Each row of a before or after table is a point. The points were changed in one or more steps. Then noise was added and the rows were shuffled. The steps act on columns, c1 being the first. What was done? A step turns or swaps two columns, mirrors them in a line or flattens them onto one, adds a multiple of one to another, or multiplies or shifts one. Angles are multiples of 10 degrees, from the lower column toward the higher: turns from -170 to 170, lines from 10 to 170 but not 90. Use the fewest steps. Two steps may share a column if one is a turn and the other turns, adds or multiplies; they go together, in the order done. Otherwise the lowest column goes first.

Before:
[[-77  16]
 [-57 -16]
 [-35 -70]
 [ 16 -84]
 [  4  44]
 [  1  22]
 [-16 -80]
 [-48   2]
 [ 13  39]
 [ 11  50]
 [ 22  26]
 [ 14  14]]
After, 12 rows:
[[-30 -10]
 [-20 -43]
 [ 34  81]
 [-28 -24]
 [-31 -36]
 [ 54  61]
 [ 62 -51]
 [ 69  45]
 [ 47 -10]
 [ 39 -29]
 [ -9 -21]
 [-20  -4]]
Steps: turn c1 and c2 by 150 degrees

Before (13 x 4):
[[-36 -10 -12 -39]
 [ -6  11  15  36]
 [ -8  67  63  60]
 [ 29 -14  12 -99]
 [-45  47 -12 -27]
 [-42  43 -86  25]
 [ 31  70  14  20]
 [ 17   5  24  41]
 [-59 -42  64  -2]
 [-52  16  47 -15]
 [-78  -7  -7  53]
 [ 28  25  64  19]
 [-81  20 -38 -34]]
After (13 x 4):
[[ 74  69  64  27]
 [ -4 -42  65  54]
 [-19  13  48  45]
 [-50 -13 -13  21]
 [ 38  10  14  17]
 [-16  43 -88  47]
 [ 23 -10  -9  90]
 [ 35  68  12 -19]
 [-73  21 -36  65]
 [-42  48 -12  35]
 [ 46  24  61 -19]
 [-79 -14  11 -61]
 [ 51   4  26  -1]]
Steps: turn c1 and c4 by -70 degrees; add 0.3 times c3 to c1

Before, 13 rows:
[[ 16  33  11   5  12  24 -61 -28]
 [ 10 -30  57  41  36  18 -26  -2]
 [ 18  42   0   1 -17 -23  75   2]
 [ 49 -16   3  42  23  37 -37 -15]
 [-39  -1 -10  49  -6  33  -8   4]
 [-26  22 -19  16  26   9  -7 -64]
 [-19   7  11  -7  40  75  -9 -21]
 [ 42 -26  72  24  11  37 -14 -64]
 [ 59  35 -25 -36   5 -39  67   2]
 [ 69 116  11 -22 -27 -23  84 -26]
 [101 -61  65  23 -45  56  83  10]
 [-34  72 -10  85  92  18  -5 -34]
 [ 30   6  93  27  55  33 -63 -30]]
After (13 x 8):
[[  9  -6  71 -45 -32  16  47 -12]
 [-20 -11   8 -65 -15  11  41 -42]
 [-76  50 -39   3   1 -21 -58  30]
 [ 58  -5 -19 -30   7  18  10 -29]
 [ 33  18 -17   5   5 -49  20 -49]
 [-16  52  -1 -10  22 -17 -75  14]
 [-15   9  20  -9  34  -4  58 -35]
 [-78 -40  88 -67 -48  51 -98 -33]
 [ 68  99 -14 -57   1 -21  56 -29]
 [-11  15 117 -34  -9  -1  84 -46]
 [ 18  24  12  11 -20  30  25 -67]
 [-75  85  11 -18  77 -37 -82   3]
 [-34 -14  90 -42 -15 -22  22 -71]]
Steps: turn c1 and c4 by -150 degrees; turn c5 and c7 by 150 degrees; turn c2 and c5 by 50 degrees; multiply c3 by 1.3; turn c6 and c8 by -50 degrees
